Each row is a point. The points of each table are mixes of a few directions, plus a little noise. How many directions does each table use, and how many do they share? Where both have some left over, give the other angles between the two spaces (their principal angles), to ten degrees, smallest first.

First:
[[ 21.1  16.2]
 [ -2.9  -2.3]
 [-10.5  -8.4]
 [-14.8 -11.5]
 [-14.4 -11.2]
 [-10.7  -8.5]
 [ 32.7  25.4]]
Second:
[[  0.7  -1.9]
 [  3.4 -11.4]
 [ -4.6  14.7]
 [  1.1  -3.4]
 [ 13.7 -42.8]
 [ -8.0  24.6]
 [ -6.2  19.8]]
Directions: first 1, second 1, shared 0; angles 70

First (6 x 6):
[[ -5.9   1.1   2.8  -6.3 -23.7  -5.1]
 [  9.3  -0.9  -4.0  10.3  38.8   7.9]
 [ -0.6 -10.6   5.4 -11.8 -32.4  -7.0]
 [-21.0  23.8  -0.6  -2.1 -31.8  -5.7]
 [ 16.0  -8.3  -4.0  11.3  50.1   9.9]
 [  2.8  -4.6   0.9  -1.6  -1.1  -0.4]]
Second, 9 rows:
[[ -2.2   8.4  20.5 -13.5 -24.4 -16.7]
 [ -3.1  11.1   3.2 -11.5  -3.2 -17.3]
 [  5.4  -8.7 -33.9  14.5  14.4  -2.1]
 [-10.9   3.3  33.1 -32.7 -14.3   7.5]
 [ -3.9 -19.2   5.0 -17.7 -17.6  16.2]
 [  9.2 -14.4   0.8  36.4   3.2  26.2]
 [  2.3   5.3 -27.8   8.2  22.0 -10.2]
 [ -2.1  12.1  24.5   1.9   2.7   5.9]
 [  5.2   2.8 -25.7  15.1  16.5 -10.0]]
Directions: first 2, second 4, shared 1; angles 60

First:
[[ -8.3  -0.1 -10.6   5.4 -10.0 -12.3   1.4  -5.2  14.5 -20.3  35.9]
 [  1.3   2.8   8.8  -2.6   5.7  -0.6   3.9   4.5  -4.2   2.0 -14.6]
 [-14.9  -1.3 -24.2   9.5 -10.6  -5.7  -9.7  -0.9   7.7 -23.5  51.1]
 [  0.4   8.8  21.2  -3.7  17.4  -0.7   8.4  16.2 -14.5   1.6 -29.4]
 [  1.9  -7.8   2.0  11.8  17.2  19.6  -2.6  10.8 -23.2   8.5 -15.8]
 [  9.9   4.9  19.9 -13.1  -2.2 -10.9  13.2  -5.7  11.6   9.4 -27.9]
 [ -7.1 -23.7 -21.1  34.6  -2.2   4.5   5.8 -10.3   8.5 -26.1  54.0]
 [ 14.8   0.1   9.5 -15.1  -1.2  10.2  -2.2  -6.0  -4.9  30.4 -42.1]
 [  1.9  14.7  -5.8 -27.8 -15.4  -2.8 -16.7  -2.8   4.1  17.4 -11.7]]
Second (10 x 11):
[[  6.3  -4.0  -3.7  -3.9  -3.0  10.7  -6.0  -5.3  -3.5  15.8 -12.8]
 [ 18.5 -11.4 -10.4 -10.8  -8.8  29.1 -16.9 -15.0  -9.4  45.4 -36.4]
 [ 14.0  -9.0  -8.1  -8.4  -7.1  22.3 -13.3 -12.1  -7.4  35.5 -28.3]
 [-19.5  12.4  11.1  11.8   9.2 -31.3  18.3  16.2  10.0 -48.2  38.8]
 [ -8.6   5.0   4.8   4.9   4.3 -13.3   7.8   6.9   4.5 -20.5  16.3]
 [-13.8   8.9   7.6   8.7   6.7 -22.0  12.9  11.7   7.2 -34.2  27.9]
 [ 11.7  -7.3  -6.2  -6.9  -5.5  18.0 -10.7  -9.5  -6.4  28.4 -22.8]
 [ -1.9   0.9   0.8   0.8   0.7  -2.1   1.3   1.8   0.5  -3.9   3.2]
 [  7.9  -4.6  -4.7  -4.8  -3.5  12.4  -7.2  -6.6  -4.0  18.9 -15.4]
 [-15.1   9.4   8.2   9.3   7.2 -23.9  13.9  12.4   8.1 -37.1  29.8]]
Directions: first 4, second 1, shared 1

First:
[[-20.9  -8.1   4.9 -18.8  -5.2  -9.0  24.5  20.1  -5.3 -13.9  11.5  16.8
    1.7 -18.2  -1.7  10.6 -26.9  -6.4]
 [-35.4 -12.1   8.2 -30.0  -9.3 -16.4  41.2  34.3  -9.2 -23.0  19.2  27.4
    3.0 -29.5  -3.3  17.0 -43.1  -9.9]
 [ 34.9  12.0  -8.8  30.5   8.6  16.7 -41.9 -33.5   8.7  23.4 -19.1 -28.1
   -3.3  28.8   2.9 -17.2  43.8  10.5]
 [-17.2  -6.6   4.3 -15.6  -4.9  -7.7  20.5  16.8  -5.1 -12.1   9.6  14.6
    1.0 -15.6  -0.9   9.1 -21.7  -5.2]
 [  2.9   0.4  -0.5   3.0   0.7   0.4  -3.5  -2.5   0.3   2.2  -1.4  -2.2
    0.5   2.2   0.0  -1.5   3.9   1.5]
 [ -0.3  -0.5  -0.1   0.5  -0.2   0.2  -0.5  -1.4   0.4   0.5  -0.8  -0.1
   -1.0   1.2  -0.2  -0.7   0.6   0.4]
 [  3.8   2.1  -1.1   3.8   0.8   1.9  -5.2  -3.1   1.3   2.5  -2.2  -3.7
   -0.8   2.9   0.2  -1.8   4.9   1.1]
 [ 30.7  10.6  -7.9  27.5   8.2  14.8 -37.0 -30.4   7.8  20.7 -17.0 -25.0
   -2.5  27.0   2.9 -15.2  39.7   9.5]]
Second, 10 rows:
[[ -8.2 -16.3  -1.1 -14.0  -9.7  -1.7 -10.5  12.0   5.9   8.1  -5.5  -3.5
   34.0  21.5 -11.2   4.7 -10.9 -28.3]
 [-12.4 -10.1   5.7  -2.3  10.6  -2.5  -9.5  18.0 -14.8  -2.9 -21.1 -12.8
   18.2   6.2 -21.9  13.3  -2.1 -22.7]
 [  5.6  13.5   4.7  14.8  14.9   0.6  12.2  -5.6 -13.2  -9.9  -2.5  -0.1
  -35.0 -22.6   5.9  -0.5  11.4  24.7]
 [  6.2  24.7 -11.6  12.0   1.3   3.0 -11.9 -24.0  10.5  -6.6  18.7   3.6
  -13.9 -14.1   8.4  -9.6  10.9  23.7]
 [ 18.0  -2.5  17.1   8.1   4.5   0.4  51.3   1.3 -14.2  -1.1  -0.2  13.5
  -58.9 -21.8  29.4  -5.8   3.3  36.2]
 [-16.3 -26.4   8.1 -14.6   2.0  -3.7  -8.0  29.7 -11.6   4.9 -26.1 -13.1
   38.0  22.1 -25.4  16.3 -12.0 -41.9]
 [  1.5  14.5  -2.2  10.7   9.5   1.1  -3.8  -9.1  -4.0  -7.9   2.4  -1.7
  -15.4 -13.9   0.4  -1.3   9.2  14.7]
 [ -7.9 -24.1   0.3 -19.9 -15.6  -2.1  -6.2  16.0   8.7  13.0  -5.8  -1.1
   39.9  28.2  -8.8   4.4 -15.9 -34.3]
 [ 10.3   5.3  -1.8   1.4  -8.0   1.7  12.0 -11.2   9.2   2.5  14.2  10.4
  -16.9  -4.8  17.9  -9.7   0.6  17.7]
 [  3.1  21.8 -19.0   3.9  -9.4   3.3 -26.0 -26.8  23.6  -0.9  25.7   4.4
    9.6  -0.6   5.3 -11.9   5.4  10.3]]
Directions: first 1, second 3, shared 0; angles 60
